Each row is a point. Any point is a mix of the corners, with weights that add up to 1. It lies inside the corners' shape when no weight is negative. Is each point inside? If not, which corners have a negative weight?

Corners:
(1): [0.66 0.46 0.50]
(2): [-0.15 -0.27  0.21]
(3): [-0.24  0.30 -0.91]
(4): [ 0.05 -0.61 -0.15]
Points:
[ 0.34 -0.05  0.08] -> outside (2)
[-0.05 -0.20 -0.41] -> inside
[-0.18  0.21 -0.75] -> inside
[0.41 0.22 0.29] -> inside
[-0.16  0.26 -0.74] -> inside
[0.57 0.54 0.45] -> outside (4)
[ 0.13  0.53 -0.12] -> outside (4)
[-0.19  0.26 -0.79] -> inside
[-0.02 -0.22  0.15] -> inside

Corners:
(1): [ 0.11  0.55  0.74  0.49 -0.22  0.37  0.00  0.78]
(2): [-0.05 -0.46  0.23  0.47  0.20 -0.03 -0.12  0.46]
(3): [ 0.26 -0.48  0.10 -0.51 -0.67 -0.64  0.31 -0.47]
(4): [-0.25 -0.48 -0.82 -0.10  0.16  0.22 -0.36  0.24]
(5): [ 0.08 -0.58 -0.74  0.26  0.58 -0.48  0.72 -0.69]
(6): [-0.59  0.66  0.65 -0.15  0.41 -0.04  0.05 -0.69]
(7): [-0.17  0.08  0.58 -0.26 -0.76  0.39 -0.31 -0.52]
(8): [-0.32 -0.25 -0.01  0.04  0.66  0.71  0.57 -0.11]
(9): [-0.42 -0.43 -0.03  0.61 -0.06  0.21  1.04  0.71]
Points:
[-0.10 -0.23  0.14  0.42  0.26 -0.09  0.61  0.18] -> outside (4, 7)
[-0.21 -0.29 -0.31  0.02  0.20  0.28 -0.01  0.14] -> inside
[-0.22 -0.32 -0.09  0.32 -0.01  0.36  0.32  0.28] -> outside (3, 6)
[-0.33 -0.20 -0.03 -0.20  0.02  0.13  0.35 -0.44] -> outside (1, 2)
[-0.25  0.30  0.45  0.04  0.10  0.04  0.09 -0.16] -> inside

Corners:
(1): [-0.22 -0.09  0.50  0.35  0.51 -0.21 -0.07 -0.32  0.49  0.09  0.04 -0.19]
(2): [-0.30  0.93  0.32 -0.57 -0.13  0.73 -0.13  0.31  0.40  0.47 -0.10 -0.12]
(3): [-0.06 -0.42  0.07  0.18  0.07  0.24  0.58 -0.88 -0.39  0.27 -0.12 -0.20]
(4): [ 0.70 -0.50 -0.66  0.01  0.36 -0.60  0.11 -0.41 -1.24  0.60  0.08  0.27]
(5): [ 0.69  0.24  0.07 -0.20 -1.05 -0.22  0.36 -0.19  0.73  0.12 -0.14 -0.94]
(6): [-0.11 -0.51 -0.62 -0.16  0.76 -0.62  0.63 -0.72 -0.73  0.65  0.34 -0.23]
(7): [-0.47 -0.09  0.16 -0.31 -0.59  0.26 -0.50  0.50 -0.01 -0.13  0.18 -0.33]
(8): [-0.65  1.14  0.42 -0.22 -0.19 -0.19 -0.21  0.21  0.36 -0.15 -0.06  0.24]
(9): [-0.67  1.26  0.40  0.31 -0.07  0.35 -0.35  0.60  0.29  0.23  0.37 -0.42]
(10): [ 0.14  0.85  0.16 -0.52  0.16  0.56 -0.03  0.51 -0.44 -0.45  0.39 -0.10]
(11): [-0.51  0.85 -0.33  0.04  0.42  0.71 -0.21  0.55  0.08 -0.28 -0.05 -0.27]
(12): [ 0.17 -0.05 -0.40  0.32  0.30  0.30  0.66 -0.34 -0.08  0.14  0.59  0.38]
(13): [ 0.11 -0.09 -0.33  0.00  0.89 -0.14  0.91  0.49 -0.73  0.00 -0.08  0.13]
Points:
[-0.08  0.10 -0.09 -0.07  0.24  0.09  0.28  0.17 -0.28  0.08  0.06 -0.06] -> inside
[-0.26  0.39 -0.06  0.03  0.10 -0.05  0.05  0.15  0.03  0.19  0.10 -0.10] -> outside (3, 10)
[ 0.00  0.09 -0.09  0.00  0.09 -0.03  0.22  0.06 -0.21  0.02  0.11 -0.15] -> outside (2)
[-0.11  0.11  0.10  0.06  0.07 -0.12  0.19 -0.14 -0.03  0.24  0.08 -0.12] -> outside (10, 11)

Corners:
(1): [ 0.20 -0.38  0.78 -0.05 -0.30 -0.09  0.48 -0.40 -0.34  0.13 -0.16  0.83
 -0.10  0.53  0.10  0.27 -0.54  0.51  0.46  0.39]
(2): [ 0.78 -0.43  0.25  0.04  0.15 -0.14 -0.40 -0.22 -0.70 -0.71 -0.12 -0.39
  0.02  0.45 -0.36 -0.56  0.50 -0.49  0.25  0.25]
(3): [-0.01  0.16  0.04 -0.38 -0.49  0.11 -0.10 -0.19  0.33 -0.59 -0.16  0.63
 -0.12  0.74  0.25 -0.52  0.58  1.05  0.01  0.03]
(4): [-0.32 -0.19  0.14  0.20 -0.73 -0.37 -0.54  0.27 -0.25 -0.65  0.72  0.33
  0.32  0.54  0.20  0.29  0.53  0.20 -0.34 -0.58]
(5): [ 1.00  0.20 -0.32  0.20 -0.40  0.05  0.38  0.34 -0.14  0.13  0.36 -0.24
 -0.30 -0.28  0.63  0.42  0.61  0.26 -0.92 -0.44]
(6): [ 0.70  0.74  0.12 -0.35  0.66  0.10 -0.29  0.28 -0.69  0.31  0.50  0.34
 -0.31 -0.33  0.35  0.39 -0.02 -0.06 -0.67  0.36]
(7): [ 0.30 -0.40  0.83  0.25  0.31  0.03  0.37  0.30  0.44 -0.38  0.48  0.68
 -0.10  0.31  0.88 -0.28 -0.42 -0.03  0.16  0.25]
(8): [ 0.33  0.20 -0.15  0.12 -0.38  0.61 -0.47 -0.58  0.02 -0.33 -0.31 -0.10
  0.52 -0.03 -0.39  0.28 -0.67  0.41  0.51  0.05]
(9): [ 0.50  0.17 -0.75  0.35 -0.41  0.90 -0.24 -0.43  0.18 -0.59  0.79  0.39
  0.25 -0.19 -0.59  0.05 -0.08  0.47  0.05  0.43]
(10): [ 0.53 -0.72  0.94  0.27  0.00  0.41  0.74 -0.56  0.13  0.57 -0.50  0.52
  0.89 -0.55 -0.43 -0.68  0.28 -0.01  0.44  0.42]
(11): [-0.18  0.08 -0.21 -0.17  0.26 -0.42 -0.67  0.00  0.34  0.36 -0.19  0.43
 -0.49 -0.70  0.55 -0.43  0.20 -0.47  0.02 -1.00]
(12): [ 0.21  0.16  0.66  0.33  0.20  0.03 -0.08  0.96 -0.26  0.08 -0.35  0.68
 -0.27  0.02 -0.19  0.49 -0.23  0.62  0.43  0.52]
(13): [-0.38 -0.11 -0.27  0.49 -0.11  1.08 -0.22 -0.73  0.20 -0.27  0.11 -0.15
 -0.60 -0.52 -0.40  0.08 -0.47  0.51  0.22 -0.49]
(14): [-0.79  0.70  0.00  0.70 -0.10 -0.29 -0.90 -0.14  0.92  0.38 -0.48  0.66
 -0.51 -0.06  0.36 -0.21 -0.23 -0.37  0.00 -1.15]
(15): [-0.04  0.65 -0.24 -0.24  0.23 -0.52  0.00 -0.05 -0.48  0.03 -0.03  0.60
  0.03  0.24 -0.51 -0.48  0.51  0.54 -0.46 -0.75]
(16): [-0.54 -0.50 -0.02  0.66 -0.05 -0.40 -0.26  0.34  1.02 -0.90  0.09 -0.60
  0.43 -0.09 -0.16  0.27  0.56 -0.11 -0.10  0.56]
(17): [ 0.41  0.47  0.88 -0.31 -0.36 -0.33  0.08  0.27  0.26 -0.04  0.70  0.21
  0.61 -0.10 -0.37  0.80 -0.28 -0.18  0.51 -0.40]
(18): [ 0.43 -0.63 -0.02  0.05 -0.79  0.35  0.60  0.43  0.12  0.24  0.71 -0.07
  0.17  0.85  0.06  0.43 -0.34  0.76 -0.12  0.48]
(19): [ 0.04  0.40  0.63  0.23  0.54  0.16 -0.46 -0.37  0.74  0.01  0.06  0.91
  0.00  0.24  0.26 -0.37  0.60 -0.02  0.45 -0.77]
(20): [-1.04 -0.07 -0.43 -0.17 -0.18  0.30  0.15  0.61  0.45 -0.93 -0.08 -0.32
 -0.03  0.82  0.85  0.57  0.45 -0.27  0.18  0.61]
(21): [ 0.23 -0.54  0.64 -0.15  0.03  0.55  0.31  0.35  0.35 -0.25 -0.04  0.70
 -0.45  0.44  0.41  0.90 -0.57 -0.33 -0.28  0.02]
Points:
[ 0.02 -0.04 -0.07  0.05 -0.15  0.18 -0.03  0.10  0.08 -0.37  0.12  0.07
  0.02  0.29  0.13  0.13  0.18  0.07  0.03  0.13] -> inside
[ 0.21 -0.05  0.26  0.02  0.00  0.04  0.03  0.12  0.01 -0.14  0.13  0.18
  0.04  0.11  0.16  0.12  0.18  0.15 -0.06  0.03] -> outside (9, 14)
[-0.54  0.16  0.43  0.18  0.01 -0.09 -0.41  0.18  0.74 -0.23 -0.09  0.46
 -0.22  0.12  0.45  0.37 -0.21 -0.12  0.18 -0.36] -> outside (2, 5, 9, 10, 15, 18)
[ 0.14  0.01  0.11  0.14 -0.06  0.14 -0.13  0.03  0.21 -0.20  0.15  0.22
  0.05  0.10  0.05  0.03  0.13  0.11  0.01 -0.10] -> outside (1)
[-0.06 -0.10  0.11  0.21 -0.01  0.04 -0.10  0.05  0.29 -0.28  0.08  0.10
  0.03 -0.02  0.03  0.06  0.13  0.10  0.00  0.05] -> inside
[ 0.07  0.05  0.06  0.06 -0.07  0.10 -0.11  0.11  0.16 -0.22  0.11  0.18
 -0.03  0.09  0.18  0.09  0.19  0.07 -0.05 -0.11] -> outside (1)
[-0.35 -0.20  0.03 -0.04 -0.14  0.05 -0.27 -0.21  0.12 -0.26 -0.27  0.12
 -0.01  0.41  0.10 -0.02  0.18 -0.07  0.00 -0.22] -> outside (5, 7, 9, 12, 17)

Corners:
(1): [ 0.57 -0.26 -0.17 -0.21  0.60 -0.08 -0.36  0.12  0.00 -0.21 -0.54  0.38
  0.36  0.06 -0.18  0.29  0.15  0.38  0.21  0.03]
(2): [-0.36  0.22  0.55 -0.69 -0.36 -0.67  0.07  0.08 -0.22 -0.73  0.08  0.20
 -0.22  0.45  0.80 -0.65  0.61 -0.32  0.64  0.10]
(3): [ 0.60 -0.28 -0.14 -0.37 -0.49  0.51 -0.30  0.22  0.21 -0.06  0.32 -0.39
 -0.67  0.07 -0.03 -0.11  0.19 -0.42 -0.29  0.52]
(4): [ 0.44  0.30 -0.39 -0.35 -0.41  0.31  0.51 -0.17  0.78  0.11  0.28 -0.21
  0.47 -0.61  0.11 -0.67 -0.05  0.39 -0.24  0.46]
(5): [-0.15 -0.42  0.81  1.12  0.18  0.62 -0.35  0.32 -0.38 -0.10  0.38 -0.97
 -0.87 -0.80  0.80 -0.36  0.70  0.22  0.90  0.38]
(6): [ 0.13  0.56  0.07  0.12 -0.39 -0.40 -0.33  0.58  0.10 -0.43  0.75  0.53
  0.57 -0.43  0.94 -0.54  0.00 -0.13  0.29 -0.96]
(7): [-0.19  0.45 -0.14  0.35  0.14  0.00 -0.67 -0.62  0.37 -0.31 -0.35 -0.25
  0.21  0.13 -0.08 -0.70  0.12  0.32 -0.20  0.24]
(8): [-0.44  0.31  0.19 -0.53 -0.63 -0.59 -0.75 -1.15 -0.62  0.53 -0.44  0.50
 -0.77  0.14 -0.49  0.11 -0.16  0.09  0.40 -0.15]
(9): [ 0.32 -0.80  0.18 -0.52  0.54 -0.23  0.19 -0.62  0.43  0.65  0.11 -0.23
  0.04  0.42 -0.69  0.49  0.43 -0.35  0.22 -0.10]
(10): [ 0.80 -0.17  0.18  0.54 -0.51 -0.48 -0.25  0.13 -0.01  0.50  0.43 -0.95
 -0.17  0.15 -0.48 -0.21 -0.73  0.27  0.10 -0.12]
(11): [-0.44  0.12  0.58  0.76  1.00  0.51  0.18  0.37 -0.11 -0.70  0.39  0.34
 -0.94 -0.32  1.12  0.05  0.58  0.19  0.28  0.68]
(12): [ 0.20  0.34  0.59  0.75 -0.29  0.49 -0.52  0.78 -0.40  0.55  0.09 -0.30
 -0.03  0.67  0.34  0.04 -0.99 -0.74 -0.59 -0.31]
(13): [ 0.43 -0.42 -0.79 -0.23  0.25 -0.69 -0.01  0.75  0.63  0.25  0.16  0.07
  0.35  0.38  0.59 -0.17  0.13 -0.51  0.42  0.07]
(14): [ 0.46 -0.08  0.33 -0.58  0.02  0.13 -0.61 -0.21  0.64  0.19 -0.32  0.41
  0.71  0.24 -0.09  0.10 -0.77 -0.29 -0.33 -0.64]
(15): [ 0.65  0.56  0.03  0.66 -0.19  0.65 -0.95 -0.64 -0.33 -0.39 -0.13  0.10
  0.18  0.29  0.41  0.04 -0.17  0.17 -0.22  0.25]
(16): [ 0.05  0.45  0.07  0.44 -0.46  0.11 -0.09  0.60  0.45  0.46  0.01 -0.02
  0.39  0.62  0.48 -0.48 -0.35 -0.45  0.72 -0.94]
(17): [ 0.24 -0.05 -0.55 -0.41  0.14 -0.07  0.29 -0.46  0.10  0.39  0.22  0.03
  0.21  0.19  0.34 -0.24 -0.59  0.16  0.41 -0.95]
(18): [ 0.18 -0.68 -0.13 -0.08  0.76 -0.08  0.18 -0.79 -0.05 -0.69 -0.14  0.01
  0.43 -0.40 -0.60  0.48 -0.17 -0.20  0.56  0.02]
(19): [ 1.12 -0.16 -0.03 -0.02  0.67 -0.22  0.54 -0.16  0.75 -0.45 -0.24 -0.54
 -0.10 -0.14 -0.49 -0.34  0.57 -0.70 -0.26  0.54]
(20): [-0.05  0.45 -0.10  0.62  0.23 -0.38  0.22 -0.24  0.90 -0.82 -0.18 -0.99
  0.36 -0.66  0.82 -0.13  0.19  0.59  0.02  0.04]
(21): [ 0.16 -0.58  0.00 -0.27 -0.73 -0.13 -0.34 -0.58 -0.09 -0.72 -0.26  0.54
 -0.71 -0.04 -0.16 -0.11  0.53  0.34 -0.28  0.54]
Points:
[ 0.41 -0.02 -0.02 -0.33  0.09 -0.11 -0.08 -0.12  0.15  0.14  0.01  0.21
  0.19  0.25 -0.04  0.03 -0.27 -0.30  0.13 -0.25] -> outside (5, 7, 20, 21)
[ 0.28  0.03  0.07  0.05 -0.09 -0.04 -0.14  0.06  0.21  0.02  0.06 -0.11
  0.05  0.13  0.17 -0.21 -0.07 -0.14  0.22 -0.20] -> inside
[ 0.19  0.01  0.05 -0.05  0.05  0.03 -0.10 -0.28  0.17 -0.17 -0.09  0.01
  0.02 -0.02  0.06 -0.12  0.06  0.00  0.09 -0.03] -> outside (10, 13)
[ 0.13 -0.04  0.04  0.19  0.31  0.12  0.03  0.08  0.19 -0.39  0.07 -0.01
 -0.10 -0.06  0.44 -0.15  0.31 -0.03  0.19  0.19] -> outside (8, 10, 14)
[ 0.13  0.01  0.08  0.02  0.06  0.02 -0.11  0.09  0.17 -0.09 -0.02 -0.03
  0.03  0.02  0.23 -0.16  0.03 -0.14  0.10 -0.07] -> outside (10, 15)
[ 0.26  0.00  0.10 -0.12 -0.04 -0.14 -0.13 -0.23  0.10 -0.10 -0.06 -0.09
 -0.24  0.03 -0.02 -0.18  0.16 -0.19  0.12  0.13] -> inside
[ 0.22 -0.01  0.04  0.01 -0.13 -0.01 -0.11 -0.03  0.10  0.02  0.15 -0.10
 -0.04  0.03  0.23 -0.12 -0.09  0.02  0.17 -0.05] -> outside (7, 19)

Corners:
(1): [ 0.05  0.68 -0.27 -0.76  0.38 -0.11  0.34  0.82  0.50 -0.34  0.25 -0.22
  0.49  0.46  0.51 -0.56 -1.04 -0.37 -0.17 -0.22]
(2): [-0.40  0.50  0.06 -0.48  0.00 -0.74 -0.59  0.41  0.22  0.47 -0.11 -0.75
 -0.38 -0.55 -0.40 -0.18  0.43 -0.29  0.36  0.20]
(3): [-0.16  0.19  0.68  0.49  0.85 -0.31 -0.01 -0.28 -0.64 -0.88  0.46  0.23
  0.50  0.06 -0.57 -0.20 -0.12  0.21 -0.15 -0.67]
(4): [-0.48 -0.04  0.10  0.24  0.23 -0.77  0.42  0.73 -0.08  0.13 -0.12  0.07
  0.29 -0.48  0.27  0.21  0.51  0.06 -0.17 -0.30]
(5): [-0.28 -0.48  0.34  0.38 -0.49 -0.35 -0.41  0.27 -0.09  0.61 -0.28  0.17
  0.41  0.39  0.36 -0.47  0.14 -0.51 -0.46  0.35]
(6): [ 0.47 -0.42  0.12  0.47 -0.31  0.23 -0.21  0.22 -0.05  0.21  0.33 -0.57
  0.29 -0.19 -0.29  0.74 -0.01 -0.34 -0.19 -0.57]
(7): [-0.36 -0.48  0.07  0.46  0.06 -0.37  0.69  0.30 -0.20 -0.44 -0.02 -0.18
  0.05  0.49 -0.62 -0.81  0.56 -0.24  0.12  0.14]
(8): [ 0.10 -0.41 -0.03  0.42  0.70 -0.15 -0.64  0.04 -0.12  0.69 -0.06 -0.58
  0.23 -0.75  0.22  0.00  0.49 -0.32 -0.35  0.01]
(9): [ 0.28 -0.42 -0.48 -0.48  0.26 -0.31 -0.24 -0.59 -0.19  0.16  0.05  0.40
  0.47 -0.37  0.62  0.21 -0.08  0.14  0.09 -0.68]
(10): [ 0.48 -0.80 -0.28 -0.39 -0.16  0.14  0.26  0.51  0.60  0.06 -0.60 -0.81
 -0.22  0.51  0.14  0.47  0.51  0.23 -0.10 -0.25]
(11): [ 0.39  0.51  0.26  0.17  0.40  0.64  0.36  0.06 -0.78 -0.42  0.75 -0.89
  0.62 -0.02 -0.80  0.54 -0.55  0.25 -0.73 -0.39]
(12): [ 0.04  0.16  0.39  0.10  0.40 -0.11  0.12 -0.05  0.00 -0.58 -0.27  0.00
  0.22 -0.23 -0.67  0.40  0.23 -0.22  0.57 -0.05]
(13): [-1.01  0.82  0.65  0.74  0.44 -0.27 -0.36 -0.49  0.63 -0.43  0.58 -0.34
 -0.56 -0.48 -0.46 -0.94 -0.83 -0.64  0.21  0.28]
(14): [-0.82 -0.42 -0.01 -0.84 -0.27  0.29  0.40 -0.21 -0.10 -0.07 -0.29 -0.84
 -0.10 -0.15 -0.65 -0.53  0.57 -0.12 -0.80 -0.56]
(15): [-0.69  0.66  0.49 -0.76 -0.14  0.49  0.50  0.01  0.51 -0.40  0.82 -0.60
  0.15  0.60  0.00  0.19 -0.38 -0.70 -0.29  0.28]
(16): [ 0.23 -0.08  0.30  0.34  0.75 -0.04 -0.63  0.31 -0.48 -0.03  0.42  0.42
 -0.74 -0.80 -0.36 -0.07 -0.69 -0.42 -0.07 -0.58]
(17): [-0.52  0.30 -0.77  0.32  0.76 -0.72  0.39  0.07  0.86  0.65  0.11 -0.26
 -0.37  0.19  0.91 -0.58 -0.52 -0.77 -0.45 -0.46]
(18): [ 0.03 -0.82  0.03  0.29 -0.26  0.31 -0.21  0.65  0.27  0.68 -0.20  0.11
  0.00  0.26 -0.05  0.17  0.19  0.04  0.60 -0.12]
(19): [-0.40  0.42  0.01  0.54  0.23  0.07 -0.70 -0.32 -0.55  0.13  0.16  0.46
 -0.60 -0.92  0.29 -0.27  0.05 -0.89  0.01 -0.59]
(20): [-0.33  0.46 -0.44 -0.11  0.19  0.36 -0.62  0.25  0.08  0.14  0.52  0.42
 -0.48 -0.37 -0.20 -0.32 -0.27 -0.10 -0.73  0.05]
(21): [-0.45  0.45 -0.30 -0.63 -0.13  0.39 -0.52  0.46  0.23 -0.44  0.12 -1.01
  0.19  0.24 -0.13  0.88 -0.80 -0.52 -0.41  0.20]
Points:
[-0.18 -0.13 -0.15  0.15  0.28 -0.40 -0.39  0.34  0.09  0.29 -0.08  0.09
 -0.18 -0.21  0.28 -0.30 -0.10 -0.23 -0.03 -0.15] -> outside (6, 11, 12, 14, 15)
[-0.18  0.06  0.13  0.02  0.16 -0.09 -0.10  0.16  0.05 -0.01  0.07 -0.29
  0.06 -0.10 -0.14  0.00 -0.01 -0.27 -0.10 -0.07] -> inside
[-0.05 -0.05 -0.03 -0.03  0.18 -0.02 -0.13  0.24 -0.06  0.01  0.06 -0.16
  0.08 -0.04 -0.02  0.03 -0.03 -0.23 -0.22 -0.24] -> outside (13)
[-0.25  0.06  0.12 -0.23 -0.08 -0.25  0.14  0.24 -0.08 -0.02  0.00 -0.31
  0.36  0.17 -0.14  0.01  0.15 -0.23  0.01 -0.20] -> outside (8, 10, 13, 16, 20)
[-0.24  0.20  0.06 -0.01  0.17 -0.04 -0.02  0.07 -0.04 -0.22  0.27 -0.17
  0.00 -0.06 -0.23 -0.11 -0.19 -0.24 -0.27 -0.23] -> outside (8, 18)
[-0.29  0.25 -0.02 -0.05  0.18 -0.01 -0.24  0.16  0.10  0.02  0.25 -0.12
 -0.16 -0.19 -0.18 -0.16 -0.12 -0.26 -0.22 -0.05] -> inside

Corners:
(1): [-0.80 -0.09  0.72  0.29  0.31  0.42  0.30  0.01 -0.66  0.18  0.37 -0.90
 -0.78  0.04 -0.45 -0.08  0.74 -0.05  0.41 -0.56]
(2): [ 0.75 -0.57 -0.80 -0.01 -0.69  0.30 -0.64 -0.23  0.54 -0.29 -0.02  0.42
  0.25 -0.57  0.67  0.36 -0.01 -0.68 -0.70 -0.42]
(3): [-0.18  0.35 -0.51 -0.38  0.36 -0.30  0.47  0.88  0.23 -1.16 -0.58 -0.23
  0.10 -0.16  0.28  0.26 -0.36  0.79 -0.78  0.67]
(4): [-0.40 -0.31  0.26  0.20  0.50  0.87  0.33  0.34  0.57  0.05 -0.30 -0.58
  0.13 -0.08 -0.07 -0.16  0.36  0.63  0.38  0.15]
(5): [-0.34 -0.06 -0.56  0.29 -0.11  0.03 -0.08 -0.38  0.34 -0.16 -0.10 -0.69
  0.34 -0.19  0.12  0.39  0.72 -0.05 -0.28 -0.08]
(6): [-0.39  0.56  0.48  0.28 -0.32 -0.57 -0.45 -0.25  0.32  0.37 -0.31  0.10
  0.18 -0.36 -0.21  0.38  0.54 -0.34  0.42  0.35]
(7): [ 0.04 -0.20 -0.63  0.73 -0.11  0.33  0.16  0.05  0.20  0.16  0.20  0.09
 -0.05  0.52 -0.15 -0.06  0.03  0.36 -0.42 -0.15]
(8): [-0.05 -0.23  0.72  0.26  0.68 -0.04  0.30 -0.41  0.14 -0.66  0.18  0.01
  0.58  0.11 -0.14 -0.23  0.12  0.47  0.10  0.51]
(9): [-0.40 -0.61  0.10  0.36 -0.22 -0.31 -0.60  0.25  0.16  0.03 -0.72 -0.89
  0.37  0.30 -0.07  0.55  0.83 -0.27 -0.09 -0.33]
(10): [ 0.90  0.44  0.88  0.64 -1.00 -0.82 -0.31 -1.11 -0.36  0.86  0.70  0.44
  0.22  0.26 -1.14 -0.21 -0.57  0.14 -0.30  0.33]
(11): [ 1.00 -0.10 -0.34  0.29 -0.54  0.98 -0.33 -0.62  0.36 -0.08 -0.84 -0.06
 -0.11  0.40 -0.26  0.09 -1.09  0.08 -0.37  0.01]
(12): [ 1.11  0.16 -0.41  0.35 -1.10  0.49 -0.87  0.17  0.41  0.11  0.43  0.81
  0.99 -0.66  0.47  0.46 -1.10 -0.58 -0.88  0.60]
(13): [ 0.21 -0.11 -0.36 -0.65  0.36  0.75  0.01  0.49  0.10  0.05  0.26 -0.14
  0.18  0.01  0.67  0.27 -0.51  0.37 -0.31 -0.36]
(14): [ 0.58  0.31  0.62 -0.35 -0.13  0.18  0.28 -0.05  0.01  0.41 -0.31  0.11
 -0.01  0.33 -0.18 -0.41  0.12 -0.44 -0.11 -0.29]
(15): [ 0.38  0.39  0.27  0.12 -1.04  0.39 -0.86 -0.22  0.02  0.22  0.49  0.45
  0.11  0.82 -0.27 -0.41 -0.95  0.40 -0.19 -0.30]
(16): [-0.29  0.00  0.00  0.04 -0.22 -0.34 -0.54 -0.21 -0.10  0.18 -0.28  0.25
  0.79 -0.41 -0.30 -0.38 -0.23 -0.37 -0.11 -0.45]
(17): [ 0.89 -0.08 -0.74  0.14 -0.13 -0.19  0.28  0.01 -0.27 -0.19 -0.13 -0.31
 -0.16 -0.71  0.76 -0.08  0.21 -0.83 -0.08  0.36]
(18): [ 0.13 -0.28  0.05 -0.12  0.62  0.01 -0.22  0.08 -0.08  0.07 -0.56 -0.36
 -0.07  0.17 -0.35 -0.36  0.72  0.17 -0.18  0.90]
(19): [-0.49  0.19  0.25 -0.12  0.12 -0.54  0.39 -0.12  0.59  0.42 -0.24 -0.57
 -0.43  0.06 -0.19 -0.13 -0.02 -0.20 -0.14  0.81]
(20): [-0.31 -0.19 -0.35 -0.60 -0.40  0.03  0.29  0.37  0.23 -0.10 -0.29 -0.21
  0.27  0.17 -0.35  0.32  0.10 -0.14  0.24  0.15]
(21): [-0.40 -0.37  0.24  0.30  0.07  0.47  0.60 -0.17  0.19  0.33 -0.31 -0.17
  0.19  0.35  0.05 -0.14  0.47  0.43 -0.28  0.34]
Points:
[-0.01 -0.01  0.23  0.14 -0.17  0.32 -0.33 -0.08  0.01  0.19  0.38  0.16
  0.38  0.00 -0.26 -0.14 -0.02  0.06  0.07 -0.30] -> outside (3, 9, 11, 17, 19, 21)
[ 0.09  0.22  0.42  0.19 -0.07 -0.17 -0.14 -0.45 -0.03  0.06 -0.03 -0.12
 -0.09 -0.04 -0.34 -0.37  0.01 -0.02  0.04  0.09] -> outside (7, 9, 12, 13, 20, 21)
[ 0.26  0.02  0.12  0.25 -0.19 -0.05 -0.25 -0.04  0.07  0.05 -0.14 -0.09
  0.06 -0.05 -0.10 -0.07 -0.01 -0.14 -0.16  0.20] -> outside (5, 13, 20, 21)
[ 0.13 -0.02 -0.02  0.09 -0.25  0.05 -0.12 -0.06  0.14  0.09 -0.11 -0.07
  0.17  0.08 -0.13  0.10 -0.05 -0.01 -0.17  0.07] -> inside
[-0.19  0.04  0.32 -0.02  0.05 -0.17  0.04 -0.09  0.03  0.07 -0.05 -0.23
  0.09  0.01 -0.19 -0.09  0.23  0.07  0.00  0.15] -> outside (7, 11, 12)
